Each row of a before or after table is a point. One or more steps were done to the points. Then noise was added and the rows were shuffled. The steps act on columns, c1 being the first. What was done? A step turns or swaps two columns, mirrors them in a line or flattens them onto one, adds a multiple of one to another, or multiplies or shifts one. Angles are multiples of 10 degrees, from the lower column toward the higher: turns from -170 to 170, lines from 10 to 170 but not 90. Use the fewest steps. Two steps may share a column if one is a turn and the other turns, adds or multiplies; they go together, in the order done. Otherwise the lowest column goes first.
(in the rows, 128 means zero)

Before, 9 rows:
172; 102
121; 182
163; 140
121; 124
172; 106
146; 137
95; 153
100; 95
125; 72
After, 9 rows:
142; 123
138; 122
174; 110
114; 132
156; 118
177; 111
91; 142
124; 130
106; 136
Steps: flatten c1 and c2 onto the line at 160 degrees

Before, 10 rows:
100; 137; 157; 146; 96; 153; 156; 131
172; 124; 148; 112; 111; 100; 133; 99
106; 120; 150; 125; 142; 124; 141; 132
99; 123; 124; 115; 99; 131; 136; 115
190; 125; 152; 123; 109; 69; 128; 138
106; 93; 129; 108; 96; 132; 171; 149
137; 146; 104; 126; 126; 138; 164; 125
122; 107; 156; 144; 127; 188; 134; 116
190; 105; 130; 156; 112; 55; 123; 113
177; 112; 162; 144; 127; 84; 157; 87
After (10 x 8):
150; 137; 130; 144; 110; 123; 178; 113
149; 141; 123; 116; 130; 150; 181; 131
82; 123; 100; 133; 130; 145; 172; 99
65; 122; 67; 142; 103; 153; 168; 135
157; 122; 155; 165; 116; 154; 198; 133
80; 134; 84; 137; 180; 167; 197; 87
145; 165; 133; 137; 73; 129; 213; 150
61; 141; 55; 156; 154; 129; 164; 112
133; 148; 188; 136; 148; 156; 174; 119
124; 108; 139; 128; 126; 104; 207; 128
Steps: turn c1 and c2 by -170 degrees; swap c3 and c6; turn c4 and c5 by 50 degrees; add -1 times c8 to c5; shift c7 by 40

Before (9 x 12):
135; 129; 103; 135; 178; 113; 126; 132; 129; 120; 123; 113
138; 129; 111; 111; 141; 107; 129; 135; 146; 127; 115; 112
112; 88; 117; 126; 155; 138; 127; 152; 134; 119; 118; 137
137; 110; 143; 141; 98; 150; 114; 136; 123; 146; 119; 115
127; 114; 97; 135; 146; 127; 116; 146; 125; 149; 104; 147
124; 107; 141; 149; 112; 138; 106; 151; 149; 136; 108; 102
136; 127; 137; 137; 120; 147; 106; 160; 135; 120; 123; 113
127; 139; 128; 123; 160; 107; 142; 144; 139; 133; 120; 118
139; 119; 149; 147; 111; 127; 132; 138; 154; 110; 121; 130
After (9 x 12):
138; 131; 126; 126; 117; 107; 121; 104; 146; 127; 144; 116
126; 86; 153; 138; 106; 127; 129; 104; 125; 149; 110; 104
137; 73; 128; 142; 147; 149; 154; 144; 123; 145; 142; 119
124; 64; 136; 158; 130; 136; 155; 141; 150; 137; 155; 108
135; 131; 150; 127; 83; 113; 105; 113; 129; 120; 144; 124
128; 161; 125; 142; 109; 107; 99; 119; 139; 133; 139; 120
136; 126; 129; 163; 124; 147; 151; 128; 136; 120; 143; 123
112; 8; 134; 148; 105; 138; 115; 110; 134; 119; 119; 118
139; 101; 129; 148; 144; 128; 132; 151; 154; 110; 126; 120
Steps: multiply c2 by 3; turn c3 and c4 by -130 degrees; turn c4 and c8 by -110 degrees; turn c5 and c7 by -150 degrees; turn c11 and c12 by 90 degrees
